Each row is a point. The last column is the point's height on a tilted bowl or saddle (a function of degree 2), plus a little noise. Along how many of its main directions does it bend up, bend down or stay straight?
In the rows, zero is written as 128.

Points:
[[139 122 106 145]
 [ 71 215  93  35]
 [121 113  93 151]
 [103  78 166 105]
 [115 142 187 108]
 [ 96 125 112 147]
 [ 62  38 145  83]
 [161  65 147 103]
 [ 97 145 141 128]
 [144  58 139 116]
 [143 163 104 128]
 [183 113 127 111]
 [121  67  95 151]
 [ 55 116 119 112]
 [119  37 200  19]
 [156 104 152 131]]
Directions: 0 up, 2 down, 1 straight

Points (26 x 5):
[[175 121 134 114 111]
 [136  79 182  53  87]
 [175 222 175 166  42]
 [135 100 195 131 105]
 [ 70 125 188 196  66]
 [120 134 169 100 120]
 [186 142  95 156  94]
 [185 129 186 118  88]
 [157 176 139 144 102]
 [148 133 129  98 120]
 [168 107 126 135 114]
 [ 59 174 159 117  94]
 [109 167 171 159  99]
 [168 157 146 100 106]
 [223 103 163  88  57]
 [152 128 106  57  98]
 [136  67 165 175  95]
 [142 153  70 144  98]
 [ 88 148 179 151 102]
 [165  89  53 133  87]
 [ 94 182 141  33  78]
 [244 133 139 161  41]
 [181 129 158  70  91]
 [ 82  91 147 118 117]
 [153 109 113 136 119]
 [159 171  72 117  91]]
Directions: 0 up, 4 down, 0 straight

Points, 38 rows:
[[133 130 107 125  74 174  94]
 [ 30 134 177 130 124 156  83]
 [142 170  98  89 125  85  92]
 [ 45 104 108  83 200 126 113]
 [136  11 141 109 170 141  75]
 [144  93 123  72 157 179  95]
 [173 209 104 107 103 131  73]
 [117 118 124  77 163  72 111]
 [ 91 156 198 126 127 116  96]
 [ 99  99  92  88 190 109 108]
 [151 190 161 190 177  77  86]
 [ 97 140  98  83 176  56  96]
 [ 85 126  86 111 123 143 112]
 [131 134  69 135  50 112  88]
 [ 90 179 171 192 126 170  69]
 [139 186 162 156 139 125  99]
 [220 123 130 106  25  71  52]
 [120 164 192  65 132  86  93]
 [162 173 204 183 145 108  81]
 [ 86 107  80 167  68 132  85]
 [131 188 118 108 165 123  95]
 [ 92 149  92 158 121  70 105]
 [112 101 179  70 115 113 113]
 [142 109 144 142 140 134 115]
 [ 96 130  74  46 135 126  97]
 [135 215 138 155  98  62  76]
 [ 69  71 116 126  94 173  86]
 [105 124 120 168 118 114 114]
 [176 201  62 182 165 191  65]
 [174  75 101 120 191 187  65]
 [156  59 107 143 112 205  67]
 [155 129 145 154 126  86 115]
 [107 145 116 182  89  82 101]
 [179 149  82  96 142 110  86]
 [180  91 104 137  77 130  98]
 [122  95  61 133  83  77  97]
 [ 27 150 166  93 122 129  99]
 [163 209 156 114  97 209  54]]
Directions: 0 up, 5 down, 1 straight

Points (71 x 9):
[[137 138  61 123 187 114 112 136 130]
 [194  78 129 101 111 189  98 169 147]
 [199 156  91 202 168 166 148 223 188]
 [156 120 109 119 202 158 105 163 157]
 [ 95 125 168 144  95  97 153 174 152]
 [ 77 116  77  99  86 113 146 162 155]
 [110 150 151  47 158 189  84 123 168]
 [132 215 156 107 156  69 152 160 140]
 [ 29 114 123 115 139  91 139 114 161]
 [ 80  88 108 160  96  55  68 183 184]
 [130 225  61 102 127  27  80  97 174]
 [111 133 131 158 102 176 108 126 131]
 [ 74 114 127 112  81 204 125 159 155]
 [172 129 162 159  74  61 199 148 177]
 [ 80 112 135 183 124 173 116 159 143]
 [123 169  68 161 166 141 174  68 142]
 [125 142 107 105  96 132 163  19 169]
 [ 77 121 126 172 163 129 118  98 136]
 [192 168 145 179  88 220 155 131 161]
 [137 188 107 140  87 145  94 157 139]
 [167 133 143  70 100 151 194 123 172]
 [135 141  98  89  61 116  68 161 143]
 [129  68  79 118 127  86  87 173 155]
 [189 119 173 103 122 232 145 181 213]
 [109 156  71 157 159 174  81 156 147]
 [148  95  56 137  80 169 100 141  80]
 [198 144 175 110 102  73 106 196 201]
 [175  88 167 168 184 154 165 126 142]
 [177 146 149 153 129 145 147  73 143]
 [ 74  71  76  69 101 124 164 189 168]
 [109  90 109 126 179 170 126  89 140]
 [217 150 111 172  99 118 106 143 146]
 [104 174  53 171 179 142 152  82 140]
 [ 63  75 165  88  95 171 188 158 182]
 [149 110 181 105  53  74 141  29 172]
 [ 84 110 203 200 183  57 114 101  92]
 [ 91 133 169  93 140 161 173 156 169]
 [137 144 173 185 113  94 179 125 145]
 [109  92 144 141 135  86 155  72 128]
 [153 159 142  45 135 143 153 188 192]
 [ 59  86  80  75 228 157  61 224 249]
 [ 44 135 117  97 115 146 106  89 176]
 [138  79 155 143 224  76 116 122 102]
 [ 93 159 140 108 164 165 186 121 163]
 [ 85 152 129  67  73 102  83  12 198]
 [100  89 138 119 175  91 101 112 128]
 [240 169 153 117 145 141  39 158 205]
 [120  95 159 182 119 117  28 177 186]
 [144 103 117 117  51  76  91 213 179]
 [124 130  29 141 146  74 117 136 134]
 [143 104 144 107  75 127  81  84 129]
 [150 161  89 136 122  89 200 117 146]
 [165 151  99 187 196 111 102 126 136]
 [ 56 125 161 158 155 196 144 102 165]
 [130 142  43 103 184 133 142 151 132]
 [160  75 156 130 170 101 116 176 149]
 [139 183 143 128 131 110 198  68 167]
 [132  92 117 117 139 145 195 106 132]
 [148 113 168  90 158 129 164  95 130]
 [ 90 122 123 105 180 160 128 146 149]
 [ 71 194 188 126 190 153 148 134 132]
 [106 182  89 138  33  90  82 179 160]
 [175 117 175 123 134 113 135 121 139]
 [134  47  94 160 111 110  85 107 129]
 [102 121 167 174 109 211 129 101 148]
 [ 85 125 180 186 143  81  84 166 140]
 [110 141 110 151 101  93 164 139 139]
 [ 32 143 217 131 131  82 121 116 127]
 [127 109 114 155 121 158 158  81 127]
 [ 51 128 108 169 152  73 143 172 137]
 [166 106 144 108  77 107 172 187 169]]
Directions: 4 up, 1 down, 3 straight

Points (67 x 9):
[[125 174 165  94 159 136 121 235  78]
 [215 111 182 129 137 114 130 154 114]
 [ 76 121 153  74 180 158 129 132  93]
 [141 212 166  92 177 111 230  95  40]
 [ 78 117 109 130  66 159 133 129  94]
 [ 97  16  23  65 123 165  39 128  54]
 [148 190 117 177  87 142 110 192  98]
 [134  74 161 200 178 127 147 147  92]
 [161 110 118 134 135 137 133 148 121]
 [133 109 134 125 134 122 170 112 105]
 [175 145 143 139 152 188 138 137 107]
 [ 51 169 149 163 168  50  70 199  46]
 [187  85 223 116 154 162 136 102  89]
 [ 65 118 170 194  65  77 112 132  74]
 [196  77 115 157  68 205 103 116 139]
 [139  68  56 108  76 193  73  92  94]
 [203 136  93 137 173 119 202 102  92]
 [121 175 168  71 121 141 128 135  99]
 [132  90  34 105 149 185 108 136 113]
 [182  89 133  95 144  95 124  51 122]
 [150 139 206 126 209  90 147 108  68]
 [165 110 126 117 142 204 180 134  97]
 [124 112 155 142  98 140 174 141  95]
 [110 198 154 117 163 166 151  78  69]
 [ 89  95 125 119 115 190 219 160  73]
 [136 176 215  78 107 123 155 120  63]
 [209  85 180  44 130  72  85  72 130]
 [148 133 122  71 183 118 139  71 116]
 [ 83 148 162 176 232 118  64 151  32]
 [ 92 146 126  69  67 126 190  64  66]
 [213 112  56 108  45  80 143 114 118]
 [105  98  60  85 133 158 154 127 117]
 [108 150 114 115 108 166 117 175 107]
 [139  90 111 177 132 191 126 146 117]
 [ 64 107 156 154 206 170 139 174  58]
 [137 136 143 128 198 152 131 127  96]
 [142 138 127  71  61 105 159  26  82]
 [190  88  95  66 154 156 148  87 121]
 [102 164 122 114 159  60 132 164 118]
 [ 94 157 140  79 124 114 176 110  97]
 [142 146  96 191 162 116 142 120 107]
 [121  85 169 196 129 150 131  85  97]
 [150 166 111 128 167 131  78 178 104]
 [214 162 120 198  53 113 162 196 102]
 [184 112 137  76 127 154 149 153 117]
 [148 123 104 168  51  93 131 150 124]
 [166 125 115 185 148 138 115 141 119]
 [170 119 115 127 142 145 159 243  82]
 [ 77 133 123 126 133  88 139 180 107]
 [204 174 213  57 129 124 209 139  48]
 [ 69 161 112 164 142 122 106 107  85]
 [179  87 128 146 103  34 152 152 129]
 [ 91 160 151 100 185 164 139 186  88]
 [ 87  39 174 173 100   8 117 124  87]
 [108 133 122 151 103 164 120 168 104]
 [ 58  61 179 132 159  98 177 112  51]
 [186  34 128 186 138 130  77  95 138]
 [121 191 104 100 124 166 171 120 107]
 [123 200 129 143  37  96 141 159 103]
 [158 176  80 117 209 150 161 157  98]
 [115 138 117 129 146  95 116 132 115]
 [179 129 129 125 162 146 140 165 111]
 [210 104 125 123 155 121  98 154 126]
 [ 97 101 186 136 161 148 115  64  54]
 [140 125 219 140  73  84  84 141  77]
 [149 113 177 113  91 105  99  67 102]
 [120 151 138  64  65 169 114 131  96]]
Directions: 1 up, 4 down, 3 straight

Points (64 x 9):
[[ 53  76 157 130 181 140 157 180  61]
 [155  99 101  83 139 124  94 142 117]
 [ 63  71 131 142 113 147  75 114  92]
 [139 138  79 120  99 129 122 116 117]
 [108 153 115 108 224  99 182 102  45]
 [141 166 132  88 132 112 138  71  90]
 [130 150 147 158 144 119  90  96 105]
 [ 99 170 137 104 122 190  57 129 100]
 [167 160 103  66 141 105  98 108 112]
 [175 133  85 107 152 127  65 171 110]
 [ 92 106 127  81 137  69 109 121 107]
 [174  49 123 141 167 149 153 171  78]
 [ 73 143 158 160  83 121 206 132  68]
 [119 102 149 168 209 159 118 126  76]
 [147 144 155  87 103 153 158 121  94]
 [ 87 166 199 137 146  94 107 116  98]
 [112  73 215 105 105 126 178 178  52]
 [141 158 124 153  92  96 116  84 107]
 [120 112 122 147 141  88 141 134 110]
 [116 118 136 125 109 122 106  22  80]
 [143 128 121 106  88 141 162 105 103]
 [115 131 114 144  62 121 173 136  91]
 [203 159 150 195 137 192 120 240  28]
 [134 119 102 148  99 134 102 148 118]
 [102 177  95  99 132 148 130 139  97]
 [149 107 126 158 155 125 109 102 105]
 [ 40 106 142 112 105 143 129 110  86]
 [117  54  62  95  90 122  82 133 102]
 [158 104 123 138 117 136  97 122 120]
 [112  55 118 127  72 124 124  88  96]
 [120  89 117 140 168 102 157 164  93]
 [ 90 120 192 129  35 129 155 124  75]
 [113 132 112 132 161  96 161 123  96]
 [188 163 119 147 154 113 122 114  96]
 [121 149 139  95  81 192 120  99 105]
 [134 142  84 109 158  97 151 181  84]
 [106 129  94 122  85 138  54 165 115]
 [109  98 144 136  79  70 113 132 116]
 [150  86  74  64 134 150 100 127 113]
 [199 131 132 133 132  78 196 105  59]
 [131 162 120 208 124 105  93 153  91]
 [ 87  73 111 136  95 137  47 157  98]
 [230 118 146  58 125 155  64  43  69]
 [157 154 123 115  85 134 171 172  89]
 [111 145 118 131  94 139 126 136 114]
 [ 98 120 147  86 123  92 171 128  84]
 [131  64 106 108 114 183 134  91 103]
 [104 126 140 139 116 132 129 171 108]
 [ 97 174 100  48 170 161 154 124  58]
 [144 137 174 115 142 101 113 167 107]
 [156  61 160 125  77  92 168 114  76]
 [ 59 157 179 119 101 109 167 123  79]
 [108  78 163 102 100  86 190 113  67]
 [138 183 131  78  86 114 108 165 117]
 [128 140 249 112  92 121  94 109  73]
 [229 104 105  89  73 113  79 133 117]
 [163  88 161  94 108 181 122 132 102]
 [ 94 124 172 148 137 109 110  71  95]
 [163  46 122 154 111 118 208 131  71]
 [109 162 161 191 115 170 129 136  89]
 [159  82 111 104 168 125 134  86  87]
 [166 116 124  79 170 121 136  89  82]
 [102 102 179 119  91  95 110 103 107]
 [127  78  83 125  80 212  97  84 109]]
Directions: 0 up, 6 down, 2 straight
